Rows are points. Each copy is the shape, with its points in the same order, stretched, turned, moved and blurred by noise. Say if it was mirrored as well.

Shape, 7 rows:
array([[ 19.8,  20.7],
       [ -5.4,  -0.1],
       [  8.1,  -2.9],
       [ 12.0,   7.8],
       [ 24.8, -19.4],
       [ -9.3, -35.7],
       [-28.4,   8.7]])
Copy 1, 7 rows:
array([[ 11.1, -20.8],
       [  5.8,   9.5],
       [ -5.9,  -3.8],
       [  1.7, -11.2],
       [-33.7, -23.5],
       [-32.1,  19.2],
       [ 28.2,  30.7]])
Copy 1 is: only turned
Copy 2, 7 rows:
array([[ 26.1, -17.6],
       [ -0.1,   5.8],
       [ -5.5, -10.7],
       [  6.1, -11.3],
       [-35.8, -32.4],
       [-54.0,  -0.1],
       [ 16.3,  31.8]])
Copy 2 is: only turned
Copy 3:
array([[-10.9,  21.8],
       [ -0.7,   1.7],
       [  2.7,   9.8],
       [ -3.9,  14.9],
       [ 16.0,  19.5],
       [ 22.9,  -6.3],
       [ -9.6, -11.4]])
Copy 3 is: only turned
Copy 4 (7 x 2):
array([[ -7.0, -17.3],
       [ -0.1,   0.4],
       [ 12.0, -15.2],
       [  1.9, -12.4],
       [ 44.4, -33.2],
       [ 41.7,  -5.6],
       [-24.9,  21.7]])
Copy 4 is: mirrored

Shape:
array([[  1.7,  -1.5, -31.4],
       [-10.4, -15.5, -47.6],
       [  9.6,  -2.6,  -2.3],
       [ 10.8, -12.5, -17.1],
       [ 13.1,   8.5,  -6.4],
       [ 31.8,   2.2,  14.1],
       [  6.6, -16.4, -14.8],
       [ -8.2,   9.9,  24.8],
       [ -5.6, -11.8,  31.8]])
Copy 1:
array([[ -9.2, -33.9,  -9.9],
       [-34.2, -41.1, -14.3],
       [  4.6,  -2.5,  -5.8],
       [-10.3, -18.3, -17.3],
       [ 17.3, -13.7,  -4.5],
       [ 24.9,   4.0, -12.8],
       [-15.5, -11.1, -14.2],
       [ 17.8,  27.9,  13.0],
       [ -4.0,  41.5,   4.7]])
Copy 1 is: mirrored
Copy 2, 9 rows:
array([[ 26.9,  11.4,  22.2],
       [ 25.7,  20.9,  40.2],
       [ 11.0,  -2.7,   2.8],
       [ 20.0,  -2.4,  20.6],
       [ 20.6,  -1.3,  -0.6],
       [ 17.3, -22.2,  -8.1],
       [ 14.1,  -0.8,  20.5],
       [-18.0,   6.3, -33.5],
       [-28.3,  -2.7, -24.6]])
Copy 2 is: mirrored
Copy 3 (9 x 3):
array([[ 35.0, -40.8,  10.4],
       [ 49.1, -60.7,  29.3],
       [ 19.0,  -3.7,   2.5],
       [ 36.4, -15.2,   9.2],
       [ 18.6,  -8.2,  -4.4],
       [ 20.1,  28.6, -19.1],
       [ 37.3, -15.3,  17.1],
       [-28.7,  12.3,  -2.5],
       [-18.6,  26.3,   7.3]])
Copy 3 is: only turned
Copy 4:
array([[ 20.1,  11.2,   8.7],
       [ 20.3,  32.3,  13.8],
       [ 10.8,  -6.4,  -9.8],
       [ 16.1,   1.8,  -6.8],
       [ 14.6,  -7.0,  -1.2],
       [ 14.1, -26.4, -20.4],
       [ 12.1,   4.8,  -7.0],
       [ -9.0, -19.5,  -3.5],
       [ -9.7, -19.6, -22.7]])
Copy 4 is: only turned

Shape, 10 rows:
array([[  4.0, -17.6,  12.3,  -4.4],
       [ -2.5, -11.9,  21.4,  -7.5],
       [  4.5, -24.2,  11.8,  30.8],
       [ 15.4,  10.9,  14.0, -22.1],
       [ 13.3,  -4.6,  10.6,  -8.2],
       [-22.0,  -8.8, -18.4,   4.3],
       [ 12.3,  -0.1,  21.5,  -0.5],
       [ 11.3,  61.7,  -1.0,  -4.3],
       [ 15.7,  -3.2,  17.8,  -4.2],
       [  0.6, -24.3, -22.9,  -6.6]])
Copy 1:
array([[ -7.9, -16.0,   7.6,  -4.3],
       [ -7.0, -13.7,   6.0, -19.2],
       [-34.0,  16.2,   9.8,  -6.4],
       [ 42.3, -25.2,  24.2, -15.8],
       [  9.1, -13.7,  18.5,  -6.0],
       [-16.5,  -1.2, -23.3,  12.6],
       [ 11.9,  -3.1,  25.4, -27.6],
       [ 68.5,   9.4,  39.2, -36.0],
       [ 13.5, -12.1,  22.0, -16.4],
       [ -9.3, -17.9, -19.0,  39.8]])
Copy 1 is: only turned
Copy 2:
array([[ 15.2, -16.2, -10.5, -17.6],
       [ 18.3, -12.8,  -6.4, -22.6],
       [ 30.6,  -5.4, -39.8,  -6.0],
       [-18.6,  -7.8,   6.2, -28.4],
       [ -2.2, -11.2,  -6.0, -21.1],
       [ 21.9,  -5.3,  14.1,  20.2],
       [  2.7,  -1.8, -13.8, -28.7],
       [-46.9,  40.4,  23.4, -14.0],
       [ -2.2, -10.0, -14.4, -27.0],
       [ 11.7, -29.0,   4.9,  14.9]])
Copy 2 is: only turned
Copy 3:
array([[ 21.7,  -6.1, -13.8, -18.2],
       [ 14.8, -12.3, -13.8, -28.7],
       [ 35.3,   7.9,  -1.6, -22.5],
       [  2.2, -23.2,  -1.1, -17.6],
       [ 16.6, -13.2,  -6.0, -14.6],
       [-12.9,  33.5, -13.2,  -1.8],
       [ 16.5, -17.9,   1.5, -28.8],
       [-42.6, -13.7,  36.0, -17.8],
       [ 21.2, -18.7,  -1.6, -20.5],
       [ 12.1,  24.0, -22.4,  14.5]])
Copy 3 is: mirrored

Shape, 9 rows:
array([[ 14.8,  11.4,  18.8, -11.5,  23.3,  16.7],
       [ 18.9,  12.5,   0.3,  14.0, -17.7,  15.2],
       [ 17.7, -19.2, -15.2, -31.4,   7.8,  17.0],
       [-23.4,  -4.6,   8.8, -24.9,  25.8, -24.8],
       [-36.4,   4.7, -37.6, -32.1,  24.3,  19.0],
       [-13.3, -10.0,  10.5,  26.4, -12.6, -12.4],
       [ -7.2, -17.8,  17.6,  -9.9,   8.1, -29.1],
       [  0.7,  19.8, -19.1,  12.1,  -7.8,  -2.3],
       [ -6.6,  16.1,   0.3, -11.4, -19.5,   2.7]])
Copy 1:
array([[ 22.1, -24.6,   2.0,   1.3,  -0.4, -36.5],
       [-10.5,  -9.8,  -3.0,  -9.8, -19.7,  -5.6],
       [  6.4,  -3.9, -38.8,  31.4,  14.8, -19.1],
       [ 44.5,   3.7,  15.2, -17.2,  32.6, -27.1],
       [ 19.5,  -2.7, -66.8, -11.2,  47.4, -47.7],
       [  7.8,  -5.8,  27.5, -32.8,  -5.7,  30.7],
       [ 30.6,   3.4,  31.7, -11.3,  14.6,   4.1],
       [ 10.3,   6.7, -16.2, -28.8,  -8.4, -16.6],
       [-16.6,   3.0,   5.7, -16.0,  12.4, -25.8]])
Copy 1 is: only turned
Copy 2:
array([[ -4.2,   1.2,  24.2, -23.3, -12.6,  17.0],
       [-13.1,  15.3,  17.3,  -1.7,  19.0,  -9.8],
       [-17.8,  -9.8,   7.0, -24.5, -33.7, -24.8],
       [ 12.4, -19.5, -17.9,  -8.6, -41.2,  15.1],
       [-40.4, -38.1,  -6.8,   0.8, -41.5,   9.7],
       [ 14.6, -12.2,  -4.1,  12.6,  10.1,  -6.9],
       [ 26.1, -10.0, -15.7,  -8.5, -27.0,  -4.7],
       [-20.2,   6.5,  -8.2,   0.7,  14.3,  -1.6],
       [ -8.6,  10.5,   7.3,  13.3,  -7.6,  -1.2]])
Copy 2 is: mirrored

Shape (14 x 8):
array([[-35.7,  37.7, -20.2,  -7.3, -11.6, -22.0,   2.4,  -0.9],
       [  4.2,  -0.3,   4.9,  36.2,   5.6,  42.5,  13.9,   3.9],
       [-13.5, -15.9,   0.5,  14.5,   5.9,  10.2,   4.1, -25.0],
       [  8.6,  -6.8,  18.6, -41.1,  -0.9,  -4.0, -31.3,  10.4],
       [-26.0,  16.9,  -2.3,   7.0,   3.3, -38.5,  -8.9,  -9.6],
       [  9.2,  12.0,   8.4, -51.1,  12.7,   8.6,  -8.8,  -7.3],
       [-23.8, -13.7, -10.2,  13.1,  -2.3,  -0.7, -28.4,   7.6],
       [  1.9, -24.7,  45.0, -41.7,  38.9,   2.5,   0.3,  14.8],
       [  5.5,  -6.5,  -0.8,  38.1,  14.6,   1.2,   7.2,   6.6],
       [  1.6, -15.4,  -8.8,  25.1,   1.5,  14.9,   9.1, -27.4],
       [-15.4, -15.4,  16.8, -38.8,  26.1,   1.5,  11.5,   4.1],
       [ -8.2,  36.9,  -5.1,  -6.5,  -5.1,  -3.9, -20.2,  16.9],
       [ -7.9,  23.7, -19.1, -10.9, -33.0, -12.6,  25.5,  -4.9],
       [ -3.1,   9.2, -36.8, -31.0,   6.9,  -2.6,  -9.2,   6.7]])
Copy 1:
array([[  5.0,  -5.9,   2.9, -36.3,  28.0,   2.1,  -2.3, -17.7],
       [ 36.4,  33.6,  11.5, -18.7, -39.7, -16.7,  -0.8,  -0.7],
       [ 17.8,   5.4,   0.7,  -0.2,  -3.3, -18.6,  13.8,   4.4],
       [-11.5, -22.1,  -6.2,  16.2,  -2.7,  -6.9, -35.5, -14.0],
       [-17.5,  -3.1, -17.3, -12.8,  31.3,   2.4,   2.4,  -6.1],
       [  0.2, -27.7, -11.0,  -5.5, -21.4,  -7.3, -22.8,  -2.1],
       [  5.4,   8.3,   3.9,   0.9,  17.0, -27.0, -12.7, -12.1],
       [-42.3, -17.0, -30.3,  28.5, -32.6, -24.0, -16.8, -22.1],
       [ -2.6,  32.3,   9.3,  -3.7,  -1.0,  -5.1,  -1.4,  13.6],
       [ 25.3,  15.3,  14.3,  -6.5,  -5.6, -15.6,  15.0,  19.7],
       [-28.3, -18.0, -16.1,  11.7, -17.1, -20.3,   1.3, -21.3],
       [  8.1,  -0.3, -10.1, -29.0,   6.5,   3.0, -26.4, -15.3],
       [ 20.7,  -1.6,  37.4, -32.2,  17.4,  24.9,   5.7,  -1.9],
       [ -3.8, -14.8,  13.4, -31.4,  10.0, -12.6, -16.4,   1.9]])
Copy 1 is: only turned
Copy 2:
array([[ 40.5,  25.3,  -4.2,   2.0,  -7.2,   1.0,  21.9,  35.9],
       [  1.2, -10.9,  -6.9,  27.4,  -2.7,  29.2, -26.6,  -1.9],
       [  4.8,  -0.6,  24.7,  -2.6,  12.2,   4.5, -11.0,   0.2],
       [-21.5,   1.8,  -6.6, -35.9,   8.8,  -3.1,  10.9,   2.3],
       [ 39.4,  -3.9,   1.7, -14.0,   3.4,   7.0,  11.1,  28.2],
       [-24.1,  11.7,  -2.6, -13.6,  11.5, -29.5,  18.3,   8.5],
       [ 19.9,   3.5,  -1.1, -20.2,   4.4,  19.2, -17.7,  -1.8],
       [-39.5,  -2.4,  -1.4, -13.1,  23.3,   4.2,  -3.9,  42.9],
       [ 19.0, -21.8,  -2.0,   4.0,  -7.6,  26.0, -25.2,  17.6],
       [  4.1,  -7.8,  28.6,   1.7,   4.1,   2.9, -13.5,  -9.5],
       [-21.9,  14.4,   7.6,  -5.0,  14.8,  -8.7,   4.7,  41.1],
       [ 27.2,   4.9, -30.6,  -3.5,  -4.8,   6.3,  11.3,  14.5],
       [ 13.5,  20.4,   7.3,   0.3, -22.2,  -6.2,  23.2,  20.5],
       [  6.4,  23.3,   0.2, -22.2,  -7.7, -25.8,  -1.1,  12.4]])
Copy 2 is: only turned
Copy 3:
array([[ -4.9, -13.3,  33.7,   4.0, -41.9,  -3.3, -13.8,  43.8],
       [-38.4, -13.4, -16.3,  63.7,  10.9,  -8.6,   4.6, -31.0],
       [-12.1, -21.8, -32.5,  23.3, -15.3,  -1.8,  -7.3,  -0.5],
       [ 52.8,  20.6,  -5.8, -21.5,   1.1,   1.5,   0.4,   5.0],
       [  9.8, -37.5,  20.1,   1.7, -33.8,  19.5, -13.8,  33.5],
       [ 50.4,  12.3,  -5.2, -10.5,  -9.6, -32.7, -31.4,   3.2],
       [-17.3,  -2.0,  -5.5,  11.0,   6.6,  22.3,   5.1,  26.5],
       [ 82.2, -24.4, -25.7,  -8.9,  24.0, -38.8, -12.1,   5.5],
       [-35.9, -35.5, -12.4,  28.7,  10.1,  11.7,  -5.9, -16.7],
       [-34.2, -16.2, -38.4,  25.9, -13.4,   3.0,  -5.9, -15.3],
       [ 51.9, -19.8, -16.1,  -7.5,   7.2, -40.9, -13.8,  18.6],
       [  7.5,   7.8,  35.7,  20.0, -12.6,  10.0, -14.0,  16.6],
       [-21.8,  -4.0,   7.7,  -6.0, -43.6, -13.8,   2.2,   1.0],
       [ -4.0,  12.2,  -1.2, -18.0,   2.6,  -9.0, -26.4,  24.4]])
Copy 3 is: mirrored
Copy 4:
array([[ -5.6,  17.4,  -2.1,   0.9,  10.9,  10.0, -44.0, -11.2],
       [-36.8,  13.9,  30.7,  -4.7,   6.5,   2.9,   9.5,  21.3],
       [-24.9,  23.7,  20.2,  18.6, -12.6,  27.1,   4.4,  -9.4],
       [ 31.7, -50.6, -34.2,  36.5,  -0.8,   2.6,   7.8,  -2.1],
       [ 10.7,   7.4,  16.8,  10.6,  -0.8,  10.1, -39.3,  -9.8],
       [  7.2, -33.3, -29.6,  18.2,  -7.0, -16.3,   3.1, -18.4],
       [  1.0,  -4.8,   0.1,  15.2,   4.0,  58.0,   2.9,   4.3],
       [ 28.1, -22.0, -21.3,  11.2, -55.7, -16.2,  12.5,  18.2],
       [  4.0,  26.6,  35.0,  -2.0,  -2.0,   5.2,  -3.6,  25.5],
       [-33.7,  34.0,  29.8,  14.8,  -0.6,  20.5,   8.5,  -7.6],
       [ 14.7,   4.0, -22.8,   2.4, -47.0,   0.1,   1.1,   4.8],
       [ 12.9, -25.5,  -3.4,   3.6,  25.3,   0.0, -24.9,  -1.9],
       [ -6.2,  31.0,  -6.7,  14.4,  14.6, -10.4, -33.2,  -0.5],
       [ 23.2,   1.1, -29.5,   1.5,   8.5,  20.5,   5.3, -11.4]])
Copy 4 is: mirrored
